Rows are points. The window is the flat piece filled in between its corners: a triangle in 3 columns, a solid with four corners in 4, and so on. A path goes straight from each point to the next, and from the last back to the first. List the points from which the path goes on through the window.

Window (3 x 3):
[[-38   4  24]
 [-53  41   1]
 [ 70 -36 -15]]
Path:
(1): [-89 -56  17]
(2): [-37 -10 -54]
(3): [-37  43  17]
(4): [-12  16  46]
(5): [-64 -21 -25]
(6): [ 13   1 -48]
(7): [24  3 10]
(8): [15 54 24]
Through the window after points: 2, 4, 8

Window (6 x 6):
[[ 20  75 -27  -5   2   1]
 [-10 -46   9  23  -8 -21]
 [ 23  41   7 -12 -41  21]
 [-92 -54  30  16 -11  38]
 [  3 -18  29 -10  17  17]
 [-39 -95 -15  -6   1  15]]
Path:
(1): [  2   6 -18 -47 -17 -30]
(2): [-17 -32  51 -48  -6 -21]
(3): [-21 -24   6  27 -22  47]
(4): [-18 -67  -4  28  22  20]
(5): [-54   3  11 -29 -15 -12]
(6): [-18 -27   8 -37  23 -11]
(7): [  0 -13   2  14  -5  28]
(8): [-12 -29 -25  12  -6  22]
(9): [-34 -38  22 -41 -31 -33]
(10): [-45 -39   4 -29 -55 -20]
(11): [-28 -60  -9  33  59  61]
(12): [ 22  25 -21  29  17  34]
Through the window after points: 6, 10

Window (8 x 8):
[[ 14 -85  31 -24 -31  35  -8  12]
 [-12 -17  28 -32 -85  19  10  35]
 [ 23  29  41 -83  57  51  20 -36]
 [ 56 -54 -30  -7  -4 -24 -18  -9]
 [-13  22   4   2  73 -21  40 -52]
 [ 42  18  22  63  18  -7   3  10]
 [ -3  10  -1   5  20  16  95  16]
 [  4 -64 -29 -24 -48  54 -25   0]]
Path:
(1): [ 18 -40  35   8   7  52  53 -40]
(2): [ 16  -7  16 -64  12  15 -12  18]
(3): [-17  -3 -21 -14   5 -14 -16  39]
(4): [ 46 -64  44 -15 -25  49   2 -39]
(5): [ 55  14 -13  -8  -3  46  69 -65]
(6): [-44   7  18  -2  86 -43   8 -17]
(7): [ 10  19  19 -66  65  49  19 -14]
(8): [ 42   8  56 -59 -11  25  16 -50]
(9): [ 11  12   2  36 -67   6  26 -29]
(10): [ 25 -17  25 -15  44   8  11  47]
(11): [ 13 -11 -14  -9  50  -1  26  15]
(12): [ 34 -13  23   1  -7  24  19 -74]
(13): [ 34 -22  44 -10 -34  33  22 -24]
(14): [ 27 -18 -35 -34  39   0   3  21]
(15): [ -1  10 -14 -23  20  -2   0  39]
(16): [ 32 -21  23  33  -8  18  16  -5]
Through the window after points: 1, 5, 7, 9, 15

Window (11 x 11):
[[-10   8  -9 -17  28  19  -5  40 -42   6 -13]
 [ -7 -11  -3  -9   2 -37   9  -4  -2 -15  39]
 [ 11  74 -25   1  34  25  53  -6   8  51  30]
 [ 44 -51   8 -18 -18  -7 -17 -56  57 -95 -38]
 [ -3 -16  16   4 -39  17 -27  -1   2  23  -1]
 [ 55 -23  36   5  22 -19  14  28 -23  16  14]
 [-11  43  23   1  34 -38   7 -33   4  23  -9]
 [ 19 -58 -12  32  19 -17 -75 -17  61 -31 -26]
 [-13  -3 -42   7 -10 -14  19 -11 -28  48 -25]
 [-13 -39   4 -49  45  -8  -4  18  16  36 -14]
 [ 52 -28  -5 -40 -22 -35 -45  12  42 -47 -30]]
Path:
(1): [ 14  -6  32  23   6 -24  43  11  44 -37 -53]
(2): [  8 -13  10  14  16 -18  -5  23  15   9 -26]
(3): [ 25  15  14 -26  14 -24  -1 -23  -9   3  12]
(4): [ 42 -21   6 -25  23   5 -28  -5  10  10  -8]
(5): [-31   6  -3  16 -14 -52  23  10  25 -37 -47]
(6): [ -9 -24   6   5  24 -25   6  32  54   2 -14]
(7): [ 14 -24  -2 -60  25   7 -20 -11 -31  23 -10]
(8): [  2 -25 -13 -38  33   5 -18  -4   2  14   1]
(9): [ -5 -29  15 -29  25 -22   3  21  25  22 -25]
(10): [ 17  10  28  29  -6 -21   1  40  20 -33 -28]
(11): [  0 -20  -6 -33  24  -9 -22 -30   2  16  23]
(12): [ 29  28   3 -42  34  11 -21 -36 -23  -6  31]
(13): [ -8 -43 -14  14 -27 -29  10   5  25  -4 -30]
(14): [ 14   6   2  13   7  -9  18  34  17  24 -15]
(15): [  1  -7   2 -24  28  -5 -22  -1 -27  19  10]
(16): [-13   6 -29 -17  -6   6 -33 -18 -38  63  22]
Through the window after points: 2, 6, 8, 12, 16
